Every row gives one point. Examples show where two turns around zero, p and q, send a point. Write where each new point lands after one turn and then the other. Backwards means that the second turn is done in reverse. Each puzzle has new turns, and all numbers are rounded.
In the rows, 128 means zero.

Turn p:
[ 95 145] => [127 165]
[ 96 116] => [102 150]
[193 123] => [156  69]
Turn q:
[ 72 128] => [ 87 166]
[189 155] => [191 107]
[134 137] => [138 131]
[117  93] => [ 96 110]
Where do these land?
q, then p: [188 120] => [107  71]
q, then p backwards: [114 104] => [122 101]
q, then p: [ 66 141] => [154 186]
p, then q: [144 147] => [143 108]

Turn p:
[129 163 119] => [143  96 121]
[173 131 175] => [168 144 177]
[60 80 94] => [ 71 159  66]
[ 94 103 105] => [ 94 141  97]
[159 167 162] => [179 112 155]
[153 124 113] => [114 116 151]
Turn q:
[117 136 138] => [129 123 112]
[180  61  69] => [101 152 225]
[172 126 128] => [143 164 148]
[ 94 122 161] => [102 120  89]
[ 94 139 148] => [120 109  93]
[112 184 125] => [173 102 101]
Where do these land?
p, then q: [113 185  67] => [ 61 116 179]
q, then p: [169 109 155] => [163  92 112]
q, then p: [111 104 114] => [128 154 108]
q, then p: [119 114 176] => [112  95  93]

Turn p:
[144 147 134 113] => [139 134 151 143]
[130 168 151 174] => [120 117 106 188]
[ 81  79 146  75] => [171  94 128  59]
[131  98 185 157] => [170 135  72 138]
[140 173  60 134] => [ 60 134 171 145]
[141 103  92 114] => [109 153 140  94]
Turn q:
[114 103 160 153] => [ 86 104 118 126]
[125 173 139 173] => [131  98 158  79]
[115 135 157 125] => [125 108 105 115]
[171 150 140  97] => [177 106 125 151]
[153 102 117 155] => [107 124 161 152]
[ 98 101  31  48] => [156 251 105 158]
[121 131 152 143] => [115 105 123 115]
Where do these land?
q, then p: [106 127 122 138] => [131 109 144 124]
q, then p: [166 111  63 118] => [141 128 109 202]
p, then q: [ 83 136 165  75] => [117 104 121 202]
q, then p: [175  86  95 114] => [117 126  82 183]
q, then p backwards: [105 124 158 145] => [ 97 117 107 142]
p, then q: [133 184 165 178] => [ 76 124 191 111]

Turn p:
[139 165 134 155 164  81] => [132 140  92  96  93 173]
[134 132 157 184 173 117] => [109 166  93 132 127 183]
[102 111 134  69  96 143] => [157  92 166 161 132  96]
[136 144 100 155 177 129] => [112 174 132  95 111 150]
[118 168 160  68  92 209] => [ 83  77 182 190  91  90]
[144  99 102 129  70 115] => [139 104 109 109 169  81]
[ 88  89 103 115  69 126] => [171 123 125 148 158  63]
[163 117 135 148 183 105] => [120 146 125  96 142 189]
Turn q:
[145 111 159 188 124 172] => [153 155 100 167 181 102]
[114 136  62 139 143  67] => [100 124  85 110  76 182]
[150 119  84 137  96 161] => [169 141 109 153  89 109]
[ 98  91 134 137  98  82] => [ 99  85 124 170 126 159]
[ 97 143 174 129 118 102] => [104 122 163 138 162 159]
[187 131  68 119 145 179] => [169 161  93 101  80  73]
[100 176 171 150 129 132] => [131 159 159 125 175 163]
[164  87 171  79 115 116] => [ 89  95 162 142 128  69]
[ 96 157 130  75 183 141] => [139 110 156  48 138 137]
Where do these land?
q, then p: [140 111 119 130 158 156] => [148 118 139  88 130 132]
p, then q backwards: [125  68  93 122  80 100] => [125 105 160 135 165 199]
q, then p: [110 152 194 132 121 128] => [116 148 135 160 108 185]
p, then q: [133 157 124  81  92 124] => [ 97  90 125 169 122 113]
q, then p: [184 168 136  92 160 160] => [164  67 122 116  77 148]
p, then q: [ 98 159 187 186 179  82] => [221 180 115 145  87 125]
q, then p: [142 123  83 181  90 127] => [ 86 150  94  97 123  82]
p, then q: [ 92  87  86 100 144 146] => [ 77 169 152 116 158 115]

Turn p:
[109 202 165 178  97  92 154 144] => [127 103  81 207  97 168  99 149]
[184 101 144  98 172 145  85  74] => [ 98 139 129  53 181 140 113  82]
[163 117 114  94 145 182 156 123] => [148 176 135  91 170 136 146 149]
[135  79 118 148 113 113  71 171] => [130  91 183  96  76 132 131 109]
[ 81 161 186 153  79 112 188 132] => [166 133 107 231 121 140 101 125]
[125 108  96 124 136 196 115  83] => [127 121 150 105 196 121 180 128]
[131 140  76 117 102 130 155 149] => [154 140 109 124 103 117 170 161]
[107 148 127 124  96  92 164 113] => [149 131  84 168 112 108 129 120]
[128  85 146 170 196  73  82 147] => [ 88  75 163  91 104 102  52 123]
[118 140 107  73 145 145 110 143] => [ 92 173 138 113 122 115 159 134]
Turn q:
[143 156 141 103  68 107 110 103] => [108 144  76  90 115  96 106 144]
[152 164 135 134 159 153  93  54] => [106 115  98 159  64 137 155 182]
[106 131 105 144 152 110 201 164] => [136 141 154 123 148 154 162  53]
[117  89 108 110 116 105 184 156] => [139 125 141 125 155 113 111  54]
[134 150 142 174 117 134  95  99] => [ 99 122 126 116 121 118 161 180]
[149 173 158 146 111 197  89 102] => [123 102  76 126 130 155 150 207]
[108 174  85 116  94 107  80 181] => [174 208 120  96 151 107 129 154]
[143 122 128 180 132 156  96  82] => [107  93 132 148 117 108 168 180]
[ 97  62 175  96 179  86 170 163] => [106 120 199 141 135 165  61  62]
[172  70 140 116 179 120 165 151] => [155  71 177 133 104 147 101  82]
[ 87 116  90  89 101 132 125 153] => [154 168 112 151 168 106 103 108]
Where do these land?
q, then p: [139 114  82 149 145 178 122 102] => [185  97 125 114 121 126  95 158]
q, then p: [ 96 164 126 101  62  77 182 158] => [ 59 155  63 122 162  90 165 120]
q, then p: [155  95 146 154  71  81 135  56] => [129 119 125 160  78  41 128  80]
q, then p: [ 80 169 162 124 129 170  77 131] => [ 98 134 167 140 111 152 144 204]
p, then q: [154 161  84  79 148 163 161 103] => [174 174 117 130 109 169 153  79]
p, then q: [111 103 138 120 162 120 175 160] => [137 156 148  75 113 132 116 162]
q, then p: [111  87 116 169 151 122  92 142] => [128 131 143 149 116 150  61 124]
q, then p: [192 127 161 186 104 103 138 170] => [142 215 148 108 125  98 112  83]
p, then q: [147 170 135 124 164  99 104 107] => [137 172 126 178 151 112 128 133]
q, then p backwards: [ 96  90 130  74 143 166  94 151] => [113 133 191 161 139 135 186 132]

Turn p:
[149 115 138 122  90 123 129 163 119] => [127 167 120 141 102 146 110 147 120]
[155 118 155 158 115 143  99 154 157] => [104 139 169 112  97 164 125 144 119]
[155 140 123 102 111 105  86 148 173] => [ 72 152 132 150 116 166 133 103 141]
[144 102 108 129 117 159  90 167 101] => [131 150 150 159 132 152 120 144  71]
[ 80 100 135 129 147 122 132 129  91] => [167 117 146 152 155  99 111 149 138]
[ 96 156 144 119 139 148 146 102 100] => [144 130 124 110 149  74 149 133 131]
[171 162 114 162 105  93 100 143 162] => [ 99 126 123 136  81 184 170 121 141]
[135  92 140 114 146 136 129 106  79] => [178 138 144 132 136 105 104 105 109]
[100 144 118 114 180 128 192 103 128] => [153  96  90  90 181 103 127 121 154]
[ 95 151 104 132 130 123 178  64 170] => [105  63  81  98 130  87 133 114 156]
Turn q:
[ 81 130 108 141 105 125 178 135 130] => [146 148 120 120 119 129 124 193 101]
[129 107 103 153 120 147 132 160 152] => [125 164 100 153 126 149 134 128 105]
[144 137 167 102 149  85  56 149 109] => [ 65 114 144 118 121  93  99  77 167]
[124 116 118 144 127 150 168 137 149] => [157 156 108 134 141 139 143 147 113]
[137 129 158 111 114  69 177 106 135] => [142 131 125  61 123 132 129 157 176]
[170 169 148 127 132 132  56 122 134] => [116 102 142 127 102 113 118  44 128]
[133 107 105 150 101 138 153 121  94] => [135 133 150 132 139 177 123 155 111]
[166 163 122  80 165 113  85 136 111] => [112  76 113 132 139 107  85  78 154]
[106  89  96 134 126 145 133 100 148] => [132 122 118 162 119 148 171 159 125]
[113 102 145 135 133 165 166 127 123] => [147 150 138 132 168 127 156 151 114]
[ 92 120 127 114  87 148 167 120 134] => [135 127 123 103 135 131 155 176  90]
[140 167 137 145 178 119  65 123 116] => [126 113 155 163 104  91  97  72 151]
Where do these land?
q, then p: [ 93 111 143 145 141 159  52 175 105] => [167  94 158 143 115  81 171 161 178]
q, then p: [146 122 139 103 123 147 148 119 191] => [138 111  62 120 141 135 116 104 114]
q, then p: [118 173 146 110 147 129 161 114 153] => [134 146 102 147 117 167 115  87 140]
p, then q backwards: [124 107 149 115 131  87 161 118 159] => [160 139 123 117 155  74 128 133 123]
q, then p: [135 115  31 100 139 103 149 115  94] => [107 105 175 146 136 178  99 169  62]
p, then q: [133 145 153 165  89 100 155 167 134] => [121 147  78 108 125 136 120 119  70]
p, then q: [140 138 151 143 159 157  39 160 103] => [170 159 186  85 176  84 123 116 126]
q, then p backwards: [137 122 117 146 140 137 130 106 113] => [126 115 126 141 143 109 110 137 117]
q, then p: [113 135 112 131 104 123 158 100 150] => [128 160  99 128 121 147 110 140 104]
q, then p: [132 121  92 150 155 146 138 121  93] => [139 121 171 105 115 156 141 141 108]
q, then p: [132 123 153 114  92 121 158 138  98] => [123 166 139 128 176 117 122 119 129]
p, then q: [133 125 150 113 115 127  87 103 144] => [130 128 158 101 101 108 149 142 130]

Turn p:
[150 140 172 138 120 105 164 136 164  88 166] => [169 103 139 127 133 125 157  68 170 112 131]
[ 97 135 112 161 142 161 144  96  65 185 138] => [ 81 139 103 143  79  70 105 143  99 138  88]
[ 94 123  93 117 129  79  91  79 174 168 155] => [ 81  84  97 173 130 183 158 158 145 147 105]
[ 77 151 100 155 171 171 159  99 133 103 107] => [153 158 101 189 140  66 136 157 122 146 122]
[171 104 109 187  87  97 142 164 128  99  97] => [155 140 162  89  74 131 167 145 147 116 187]
[149  77 169  96 149 137 130 156 151  99 141] => [175 104 136 126 152 156 106  95 104  84 146]
[109 182 116 136 200 114 124 114 151 168 144] => [128 132 126 187 124 139 141 116 114 192  71]
[ 82 111 149  78 160 135 158 128  82  76  66] => [140 119 164 133 204  62 115 153  75 115 150]
[159 124 113  79 118 120  92 166  95  64 132] => [123 154 127  74 181 151 143 101  95 124 180]
[ 71 144 128 174 100 153 138 177 136 176 126] => [ 99 184 165 169  87 119 117 141 157  94  99]
[193 144  91 103  84 121 133  90 168 182 152] => [130 107  81  71 106 180 142 151 172 145  73]
[184 103 183 113  77 144  61 130  90 127 111] => [102 114 135  57 126 154  50 108 138 126 181]
Turn q:
[168 130  83 132 141 133  95  96 147 126 160] => [113 105 135 175 148 166 134  90 109 143 151]
[119 112 129 139 108 138  80 148 170  82 137] => [135 148 132 145 171 141 151 132 182 134 164]
[150 166  90  76 108 112  95 163 134 137 169] => [120 143 143 159 155 173 164 119 123 173  71]
[144 129 113  83 127 155 130  81 138  71 178] => [106 144 110 144 107 140 166  53 141 166 154]
[133 107 103 131  97  89 122 128 115 109 158] => [ 93 139 128 161 106 155 147 154 139 138 135]
[ 70  84 147 210 170 199 154 169  68 140 100] => [102 109 202  88 127  24  72 147 153  76 149]
[127  78 182 139 127 141 154 173  89 213  59] => [151  72 137  73 107 104  65 177 156  69  69]
[183 159 165 126 168  99 193 134 124 145 120] => [165 107 126  80  85 141  92 139  78 176 123]
[ 97  97  71 117 142 134  90 148 119  84  94] => [134 113 166 163 138 100 199 135 153  99 143]
[ 70 122 111 110 136 110  92  95 179 104 170] => [ 89 140  75 150 179 116 181 120 131 142 158]
[134 178 204 142 117 105 143  97  99 170  87] => [153 158 100  60 111 152  82 141  79  84 110]
[140 173 139 131  96 121 186 102 154 155 104] => [173 157  82 137 103 123  83 128  92 135 110]
Where do these land?
q, then p: [177 142  91  61 127 106 180 141 118 130 203] => [ 85 128 146 120  75 102  78 207 154 114  81]
p, then q: [174  91 110 145  95 131 138 165 113 108 184] => [124 172 109 159  77 131 158  72 137 149 126]
q, then p: [116 188 160  98 137 123 134 186 100  82  68] => [170 115 175  48 167 122 121 100 143 152  85]
q, then p backwards: [102 103 136 153 147 139  57 124 162 170 144] => [ 88 115 150  55 100 122 106 100 137  96 132]
q, then p: [167 165 103  93 168 143 141 145  99  72  82] => [147  72 135  55 112  93 102 103 156 120 103]
q, then p: [102 132 125 159  97 123  90  85 113 140 142] => [118 163 109 169 151  95 147 110 127 140 154]
p, then q: [107 136 159 184 125 133 116  94 181 129 130] => [131 125 109 173 167 143  82 151 149 133 166]
p, then q: [144 129 162 103 128 100 123 118 127 117  63] => [111  81 123  76 148 149 124 133 155 144 114]
q, then p backwards: [195 130 106 153 135 114 183 169  70 152 182] => [137 138 159 158 160  97  89 135 103 224  83]
q, then p: [ 75  96  87 151 104 128 113 102 185 178 122] => [141 149 127 180  90 137 188 139  90 149 181]
p, then q: [111 157 170  71 129 182 146 113 119 113  53] => [146  75 152  74 182 176 171 158  98 138 135]
p, then q backwards: [ 65  67 127 165 144 115 113  95 147 144 162] => [132  71  59 142 107 100 130  76 126 149 123]

Turn p:
[131 104 155 162 142  97  97 101 145 139 160 124] => [100 126 106 135 121 118 160 184 120 143 146 151]
[142 159 104 107 164 102 102 124 127 119  94 125] => [130  80  92 143 127 128 115  93 113 150 134 120]
[127  89 157 145 130 104 151 167 146 127 106 136] => [109 130 179 133 145 147 144 143  87 140 138 115]
[144 144 136 112  93 116 149 160 114 120 172 129] => [130 161 130 113 112 143 147 122 117 122  69 125]
[ 75 145  89 108 100 108 152 162 102 160 154 115] => [144 158 155 131  85 115 130 108 165 172  88  92]
[ 80 101  81 118 155 155 166 122 153 142 160 118] => [131 145 148 136 128  60 115 145 159 118 131  70]
[144  83 102  85  98 103 142 135 119 160 148 137] => [144 115 165 168 125 114 157 138 144 125  71 129]
[131 159 161 150 104 149 127 101 146 147  94 149] => [140 131 121  97 173 164 119 135 152 139 153 153]
[148 140 123 119 143 122 146 101  79 116 107 163] => [128  75 124 114 112 163 123 116 148  97 122 120]
[125  96 133 154 154 160  97 116 128 111 126 145] => [103 115 134 124 125 106 101 150 121 102 162 155]
[115 151 108  94 134 107 141 115 136  86 130 155] => [115  98 116  97 133 106 148  87 133 123 110 107]
[154 118 138 131 130 151 133 100 150 128 108  96] => [148 137 111 151 160 132 133 133 124 101 159 132]
[134 131 169 130 149 157  99 156 153 150 155  93] => [157 166 108 127 128 111 107 167  81 142 136 144]
[164 151 129 159 123 130 120 135 139 125  99 138] => [107 127 111 134 158 167 107 119 119 132 133 141]
[106 150 133 147 100 158  97 125  84  88 105  96] => [132 158 120 116  88 145 113  78 138 115 169 166]
Turn q:
[ 70 124 150 140 118 111 108 149 138 109  92  97] => [146 144 117 171 109 126  99 128 165  95 165 146]
[138 124 110 151 118 125 178 134 119 128 117  95] => [125 125 148 142 109 176 106 150 105 135 123 127]
[117 136 139 117 154 128 150 132 104 102 205 132] => [126 125 134 125 154 118 101 110 132 153 115  50]
[131 148 105 140 106 146 102 127 144 122 105 170] => [134 145  91 117 109 112 173 149 118 116 126 138]
[144 124 138 100 133 130 111  70 139 138 111 141] => [127 100 145 103 139 128 178 113 151 125 134 147]
[114 128 144 130 117 143 115  50 124 193  99 128] => [167  81 114 117 155 165 175 106 145 138 141 180]
[109 129 100 133 122 111 108 152 131 111 122  98] => [131 153 123 119 118 130  94 146 133  98 151 128]
[139 113 109  90 110 134 123 136 136 107 121 112] => [117 147 149 105 115 131 124 132 146  99 105 132]
[124 110 190 138 112 141 107 104 119 142 150  97] => [137  96 122 148 143 140 119  58 132 108 128 133]
[137 199 134 126 149 142 190 150 130 149 126 122] => [182 106 162 147 107 114 119 163  92 170 106 111]
[117 105 118 135 137 129 168 152 146 121 157 128] => [110 144 127 131 106 140  97 126 134 166 116 107]
[154 126 133 144 129  98 108 150 144 121 161 155] => [ 87 118 104 116 123  89 117 123 107 132 134 114]
[157 124 117 139 116  98 121 134 116 103 153 225] => [ 62 122  80 125 144  89 169 160 116 141 110  94]
[112 120 126 132 159 147 103 129 125 111  95  98] => [145 167 153 138 133 132 131 115 134 111 164 143]
[158 110 109 104 140 138 128 151 104 164 106 122] => [123 147 154 115 157 129 120 140 109 134 101 171]
Where do these land?
q, then p: [150 107 120 162 169 121 114 121  97 142 168 152] => [155 107 113 134  76 107 112 154 148 139 139  93]
q, then p: [157  95 137 163 111  77 121 116  82 142 161 144] => [118 112 155 136  75  73 101 135 141 124 169 109]
q, then p backwards: [134 114 168 170 142 112 115  91 112 141 183 126] => [137 159 105 124 160 102 129 124 154  96  64 132]
q, then p: [112 166 106 103  94 163 113 129 139 101  93  97] => [118 146 112 115 161 159 139  81  96  92 102 142]
p, then q backwards: [132 142 169 108 109 144 139 139 146  99 110 161] => [163 124 106 111 135 145  99 104 110 156 142 104]
p, then q: [136 114 132 109 143 110 143  94 178  74 137 149] => [104 136 170 138 145 150 103 155 172 153 147  97]
p, then q: [131 162 108 106 106 164 170 118 141 127 115 122] => [137 123 178  96 109 120 153 117 120 120 162 123]
q, then p: [ 93 137 106 138 119 150 127 163 111 117  95 121] => [102 146  98 118 136 157  92 105 116 133 109 133]
q, then p backwards: [106  94 141  94 113 150 147 105 151 116 120 137] => [116 140 100 129  80 107 140 111  97 137 135 137]
p, then q: [129 129 109 152 121 127 112 150 156 161 117 126] => [151 128 105 130 142 109 121 121 109 149 155 150]
p, then q: [146 128 116 105 128 152 114 163 124 136 119  93] => [123 113 118 129 148 130 156 132  87 102 149 129]
q, then p: [145 116 139 160 169  96 126 117 103 156 111 114] => [118 116 135 105  88 114 111 186 127 123 124 128]
p, then q: [ 93 161 114  96 112 140 155 173 146 116 117  94] => [160  67 165 106 147 137 144 126 110 106 147 136]
q, then p: [127 126 130 125 156  86  96 114 104 164 145 156] => [120  88 131 142 106  87 126 160 114 144 117  94]

Turn p:
[162 126  97  46 100 166 172  72  83 126  97 148 174 146] => [125 160 127 155 191 150 137  56  66  74 116  81 119 163]
[165 104 115 163 140  47  75  91 192 101 104 149 134 137] => [ 62 149 176 117 127  79  95 127 201 122 127 148  71 108]
[152 106 113 158 128 120 166 160 149 161 177 154  79  81] => [127  73 124 139 165 116 112 179 129 197  87 128 131 123]
[119 145 115 146 178 118 104 132 113 128  99 126  97 122] => [107 138 130 150  90  99 168 143 134 129 117 138 140 103]
[ 37 110 143 140  84  91 102  84 102 115 148 105 111 176] => [148 149 102  97  86  91  78  75  96 142 189 182 128 105]
[113  89  89 141 187 130 158 139  86 129  71 132 115 113] => [ 54 117 131 165 104 118 176 118  93 152 129 110 163 128]
[ 36 116 166  87 163 156  82 162 136 113 147 195 152 165] => [183 139 141  65 118 122 201  70 159 172 190 109 148 107]
[124 166 156 147 133 156 164 161  96 179  98 120 145 157] => [136 128  79 113 111 136 153 137 125 105 107 124 190 182]
[141 144 138 114 116 140  80  36 142 125 170 133 150 136] => [176 143 158 109 143  80 112 118 112  78 142 130  60 130]
[149 165  85  92 126 177 147 154 157 160 171 123 144 127] => [171 142 117 122 160 176 162 154 109 146  84 120  92 161]
[149 126 143 117 117 124 149  96 173 124 123  80 139  94] => [111 118 115 121 124 149  88 159 121  97 127  93  82 120]
[110 198 128 133 118 128 150 113 112  49 107 112 179  80] => [108 113 100 138 154 178 159 139 122  43 174 163 116  88]
[156 115 160  84 123  99 110 155 117 162 225 120 116  81] => [189 144 164 105 176 126  86 198 108 166 121 105 149  93]
[111 110 116 183 106 156 142 159 116 115 164 104 122 175] => [144  92 137 116  93 157 113 116 112 157 127 188 143 167]
[136 100 150 127 137 119  88 178 138 175  50 125 116  58] => [ 99 147 112 184 107 115 131 182 186 153 159  59 160 132]
[189 129 133 169  90 121 159 154 136  85  97 122  77 200] => [108  98 135 151  99 159  77  78 173 113  53 171 153 140]
Turn q:
[ 76 141 139 106  83 190 165 139  98 122 102 134  52 102] => [ 79 168 125 161 107  60  85 107  99  83 101 170 110 157]
[162 139 101 128 103 187 123 139  45  72 142 144  88 134] => [125 186 149 170 190  64  83 151 120 128 135 127  88 103]
[118 148 159 120 140 160 137 171 121 102 143 166  81 141] => [128 146 113 131 135 113  89 124 151 102 103 179  83 104]
[ 72 111 151 109 127 217 129 139  66 149 115 137 129 158] => [117 138  92 151 162  84 111 157  82 118 142 215 124 167]
[117 116 144  90  76  99 122 155 165 181 120 140 209 141] => [128  87  90  88  66 119 175 115 120 169 194 141 130 129]
[102 118 154 101 105 115  44 146 149 137 110  94 187 134] => [157 136  52 125 108 159 139  99 108 158 192 128 166 129]
[170 134 102 147 150 126  96  71 163 154 133 146 112 129] => [140 127 134 108 159 153 144 122 158 152 100  77 112 178]
[119 155 181 163  95 188 144 108  94 113 127 122 111 147] => [ 84 168 147 175 149 143 115 129 113 120 147 178  87 151]
[152 107 141 124 140 115 140 179 158 162 104  98 163  90] => [124 121 137  73 100 131 135 120 158 117 167 139 188 120]
[155  93  77 190 157  67 117  99 163  79 132 157 146 114] => [184 104 161 157 142 152 186 130 179 111 108  55 137 106]
[ 74 134 135 107 110 133 154 180 145 175 185  92 142  92] => [ 62 126  87 111  73 112 136 144 133 152 110 168 177  99]
[ 96 145 136 125 122  65 119 190  96 189 123 121 151  99] => [ 90  77  78 108  80 127  99 163 136 109 171 113 162 105]
[192  68 113 146 157  45 129  74 154  93 151 123  98 145] => [151  83 177 115 185 166 165  78 134 122  90  52 126  87]
[161 153 111 113 186  89 144  61 142  96 124 137 152 108] => [173 139 171  94 123 175 152 159 105 117  93  72 115 126]
[155 159  75 150 168 123 156  70 159  96 109 109  98 187] => [177 113 208 153 141 161 103 122 124 162  69 105 114 158]
Where do these land?
q, then p: [ 88 147 116 170 151  87 155  98  84 103  84 108 144 140] => [141  78 175 142  97 157 110 132 141 115 161 156 180 158]
p, then q: [119 143  89 134 151 100 111  62 108 156  87 132 156 171] => [132  99 134 174  85 149  99 143  84 117  99  98  75 109]
p, then q backwards: [124 157 150  94  89 155 146 121 207  85 167 163  81 114] => [155 124 134 123 164  72  89 150 155  95 160 187 103 193]
p, then q: [117  99 100 188 124  67  54 173 129 114  98 142 148 105] => [ 97  97  68 130  70 161 166 132 191 142 100 163  95 118]
p, then q: [181  77 141 195 118  87 116 159 146 123 141 131 152 136] => [155 101  50 115 118 160 147  86 141 128 142 179 117 130]
p, then q: [111 151 174 105  58 165 126  97 167 122 130 110 129  90] => [144 170 141 134 188 111 113  98 165 166  96  88 155 104]
p, then q: [138 137  63 117 130 159 160 146  71 154 109 100 118 185] => [136 108 164 176 133 118 113 180  98 131 174 143  85 182]
q, then p backwards: [160 164 130 104 185 179 128 141 113 131 120  88 116 160] => [152 115 125 126  83  82 127 153 120 145 199 108 142 151]
q, then p backwards: [ 74  68 102 137 163 106 127  99 120 129  76 101 145 154] => [143 136 151 146 119 201 162 135  50 131 144 140 121 119]
p, then q: [134 161  92  88 171 121 157 136  95 182 165  61 105 158] => [129 137 146 129 104  83  53 178 100 113 201 125 112 147]
q, then p backwards: [198  73 129 141 115 108  98 150 124  88 158 160 124  53] => [119 162 174  59 162  91  98 112 147 114  90 193 154 104]
q, then p: [127 115 177 112  92 141  99 149 135  88 196 171 147 113] => [114  99  74 162 169 120 159 157 102 151  94 141  92  85]
p, then q backwards: [ 92 152  81 124 174 133 175 120 122 167  88 117 184 140] => [101 111 171 103 100 149 116  62 127 173 151 135 149  75]
q, then p: [ 92 159 185 120 101 202 146  96 161 151 167 168  70  96] => [123 138  40 146 111 101 172  42 149 137 107 165 115  93]
q, then p: [167 117 191  91  98 111 124 172 138 126 133 169  99 105] => [146 134 118 146 152 116 122 116 103 138 130 118  67  44]
